Each row is a point. Any point is a mix of the corners, with weights that add up to 1. It lies inside the corners' shape when no weight is negative. Say inside or outside, and name the corners with a negative weight.
In the rows, zero is written as 128.

Corners:
(1): [153  97 151]
(2): [147  28 166]
(3): [102 184  57]
(4): [116 107 135]
Points:
[138  68 165] => outside (3)
[111 156  82] => inside
[144 101 142] => inside
[139  60 147] => inside
[119  94 120] => outside (1)
[112 117 112] => outside (1)
[144  93 136] => outside (4)

Corners:
(1): [ 60  80  73  67 141 158]
(2): [100  80 168 151  89 144]
(3): [170 120  58  73 194 160]
(4): [158 169 164 113 119  64]
(5): [153 116 132 118 201 189]
(6): [111 142 102 147 150 103]
(7): [ 84 159 156 154  82 131]
Points:
[138 116 122  78 152 128] => outside (6, 7)
[106 111 112  94 140 147] => outside (6)
[114 118  70 100 170 155] => outside (2, 4)
[142 108 118 100 171 175] => outside (6)

Corners:
(1): [ 62 117 106 129  60  90 142  82]
(2): [151 122 196 188  91 136  70 169]
(3): [122 111 153 123 193  82  89 109]
(4): [192 183  88 119 119 103 153  49]
(5): [ 98 143  88  88 174 177 151  78]
(6): [163 154 138 174 174 127 168  94]
(7): [138  64  97  89  92 162 148 181]
(8): [142  80 180  52 134 184 146 186]
(9): [ 63  73 203 177 147 176  98  76]
Points:
[138 107 154 137 138 121 120 129] => outside (5)
[134  96 161  79 139 165 139 154] => inside
[ 99 111 130 115  98 122 140 111] => inside
[143 123 137 114 130 136 130 140] => outside (9)
[101 111 145 157 137 141 118  84] => outside (8)
[164 127 109  94  99 131 176  89] => outside (2, 3, 5)

Corners:
(1): [ 94 178  69 168 176 100 128 167 109 115 160]
(2): [ 79 191  64 140 193 189 179 144 190 141  80]
(3): [ 78 142 104 107  86 143 187 126  49 113 158]
(4): [190 204 106 138 126 101 173 123 165  68 165]
(5): [ 85 147 170 208  86 105 113  96  90  65 228]
(6): [208 115  85 192  77 154 137 141 123 168  60]
(7): [122 177 165  98 185  84 209 162 157 166  85]
(8): [107 112 162  89 162  89 188 155 149 119 174]
(9): [137 195 113 131 177 166  79 237 153 117  71]
(10): [142 133 155 185 124 117  49 137 118  71  70]
(11): [ 89 175 118  66  88  95 109 129 125 162 208]
(12): [116 180 137  55 179 189 162 138 137 180 142]
Points:
[105 151 121 108 157 132 130 173 135 143 110] => outside (4, 5)
[105 160 131 154 156 133 118 159 141 122 126] => outside (3, 4)
[116 155 112 158 114 122 141 133 118  93 154] => outside (7, 12)
[128 154 127 157 135 133 104 147 131 106 100] => inside
[117 177 144  72 179 135 173 163 164 146  94] => outside (1, 5, 6)
[121 162 127 118 148 143 141 143 126 135 126] => inside
[125 146 124 145 137 128 161 131 123 106 126] => outside (9, 11)
[132 148 133 149 120 120  96 139 124 109 112] => inside
[127 174  93 131 136 132 136 152 128 134 122] => outside (5, 8)

Corners:
(1): [163 106 113 219 100 151 113 104 101 116 105 143]
(2): [ 91 146 138 128 122 159 137 171 122 136  85  83]
(3): [249 140 145 114 134  70 148 144 104 161 193  18]
(4): [151 135 162 145  61 136 146 167 110 126 164 134]
(5): [ 79 112 145 110 167 115 166 150 102 105 125  99]
(6): [159 136 106 128 226 182 147 186 152 110 150  29]
(7): [148 127  75 156 165 106 155 100 190 136 141  87]
(8): [113 173 182 117 111 121 115 114 152 118 138 165]
(9): [130  66  85 148 145  73  88 117 116 139 127  94]
(10): [148  98 166 117 109 135 156 147 120 166 133 164]
(11): [ 51 161 129 101 128 119 149 108  84 122 130 222]
(12): [ 90  42 181 124  25 127 135  78  83 183 109 171]
(13): [147 134 149 182 186 112 147 137 111 145 166 135]
Points:
[132 119 146 140 111 116 137 131 112 139 138 132] => outside (6)
[156 127 140 149 141 112 141 139 115 141 155 108] => inside
[133 129 137 140 117 130 137 133 123 136 139 134] => outside (5)
[133 114 127 148 128 119 142 114 134 141 136 121] => inside
[127 112 131 159 130 136 127 123 130 135 112 125] => outside (3, 4, 11)
[126 123 130 139 145 124 138 132 122 136 127 108] => outside (4)

Corners:
(1): [129 126  52 121  98 110  96 143 144 132  52  75 130 156  91 134 118 148]
(2): [115 125 104 120 109 155 141 132 159 155  64  41 135 157 191 135 191 178]
(3): [137 142 115  75  95 187 119  76 163 149  50  92 164  96  99 163 138 195]
(4): [197 102 133 119 100 191  80 116 159 174 151 121 205  53  69 141 125 172]
(5): [104 151 135 159 102 148 136 187 105 143 187 141 122  60 128 103 110 110]
(6): [144 130  90 115  75 104 139  79 123 162  51  72 136 137 151 192 139 177]
(7): [146 139 134 168 201 136 183 191  97 115 145 163 146 114 107 156  91 107]
(8): [155 131  97 176 143 131 141 166 108  88  96 172  74  94 167 128 112  77]
(9): [108 161  96 140 155 109 159 143 134 125 133 182 119 166 155 106 176 117]
(10): [123 125 157 169 154 127 125 148 143  96 177 191 120  89 156  82  60 125]
(11): [131 100 189 155 128  82 120 165  55 111 126 207 108 125 128  68 142  85]
(12): [ 83  97  60 135 130 109 170 132 145 115  90 140 149  81 121 144 118 100]
(13): [106 122 115 117 119  91 122 157 148  92  94 122  95 116 170 175 161 110]
(14): [196 124 164  87 187  99 175 184 120 178 150 172 172  96 151  76  66  92]
(15): [173 112 110  50   7 172 102  59 183 218 112 108 111 121  66 160 152 215]
(16): [139 142 120 157 175 113 148 139 111  99 144 115  91  88 137  92 147  92]
(17): [ 93 136 128 153 226 115  98 184  71 116 162 170  89  85 142 120 110  97]
(18): [133 124 151 116  69 178  97  66 194 182  94 121 141 145  60 163 123 130]
(19): [147 103 111  75 122  97 154 144  57 117 188 144 165 155 119  70  79  75]
Points:
[124 137 122 160 136 118 127 155 105 111 140 139 111 131 142 115 134 103] => outside (3, 12, 14, 15)
[126 118 116  95 123 125 127 108 131 152 100 117 141 115 127 143 150 141] => outside (1, 5, 7, 8, 10)
[126 126 118 133 143 117 141 151 111 117 116 134 134 110 144 124 125 118] => outside (15, 18)
[108 122 121 152 113 136 102 125 138 113  86 118 118 102 129 138 132 130] => outside (7, 9, 14, 15, 19)
[137 133 125 134 137 128 128 144 118 128 115 128 127 119 135 122 128 124] => outside (12, 15)
[129 123 122 133 119 119 126 140 128 133 124 137 120 117 138 118 125 123] => outside (3, 7)
[127 125 125 114 120 120 137 132 128 138 127 136 130 128 124 121 117 125] => outside (4, 8)
[131 127 113 122 125 122 131 142 121 137 110 130 131 121 125 127 133 124] => outside (10)
[132 127 121 129 120 111 148 137 122 126 116 163 127 119 124 115 119 108] => outside (2, 4, 17)

Corners:
(1): [149 153 125 103  80 120  84 132 129  99  32 106 159 227  85 170 189 124
 112 105]
(2): [ 98 110  41 214 133 127 144 133 136 160 160 171 187 135 131 161 120  67
 112 195]
(3): [109 143 124 162 127  85 122  82  71  95 114 125 158 138 163 135 166  94
  89 144]
(4): [ 92 114 145  77 135 109 183 140 198 168  77  92 143 113 122 167 105 198
 245 101]
(5): [173 121 202 174  43  88  87 120 134  92 115  56 123 188 134 149 137 139
  58  32]
(6): [107 117  77 100  96 114 154 115 166 130 169 184 154  93 142 145  85 114
 119 163]
(7): [155 115 146 139 135 100  54 100 139 113  43  57 117 150 156 143 117 128
  47  99]
(8): [143  80  96 145 114  88 122 100  71  97  93 110 133 217 154  89 112 104
  71  98]
(9): [137  86  80 157 150 149 172  70 127  84 131 167 110 142 143 162 131 127
  86 128]
(10): [143 109 105 130 161 138 180 159  93 215 170 186 154 102 172 155 121 130
  92 175]
(11): [148  97 117 103 123 163  16 108 113  89  59  84 131 173 173 108 186 132
 119  63]
(12): [109 126 102 173  78 131 126 141 110 188 118 135 105 111 119  61 116  74
 127 120]
(13): [161 101  58 136 105  98 189 117 146 124 116 146 147 132 192 145 127  38
  99 151]
(14): [104  86  54 111 175  98 125 113  90 113 177 146  92  85 169 129 133 144
  72 206]
(15): [122 161 120  65 146 170 125 159 125  61  92  50 145 199 141 163 161 123
 121 103]
(16): [215 135 177 126 115 128  84 133 127 116  72  75 136 172 140 102 116 166
 103 184]
(17): [120 166 135  46 232 118 142 177 216 226 156 167 142 173 123 211 119 133
 247 187]
(18): [151 135 133 169  97 108  58 185 114  71  89 119 111 140 152  99 119 152
 139  45]
(19): [161 114  98 136 171 117 137 153  83 164 159 177 157  67 111 193  71 105
 188 158]
(20): [169 156  54 175 124 117 167  87 121 149 178 160 139 123 138 106 151 103
  90 112]
(21): [137 105 211  73 169 117 123 196 180 140 101  92 159 113  92 109 160 138
 173 105]
Points:
[144 122 114 138 115 119 103 128 108 112 106 110 142 148 146 128 144 110
  87 122] => outside (4, 9, 17)
[140 114 114 127 142 124 146 142 118 160 133 145 145 128 151 144 129 123
 110 144] => inside
[152 138 131 111 136 123 105 142 123 128 117 116 136 141 147 140 140 120
 114 131] => outside (2, 4, 8, 9)
[148 141 145 124 108 117  89 119 130  97  66  91 138 161 144 154 137 124
 126 106] => outside (2, 8, 10, 14, 20, 21)
[132 102 106 133 169 127 117 134 133 141 112 152 149 115 148 167 135 131
 143 164] => outside (5, 6, 8, 12, 15, 20)
[126 103 118 166 116 111 118 113 104 111 128 102 115 136 156 108 141 135
  73  86] => outside (1, 6, 13, 16, 17, 19)
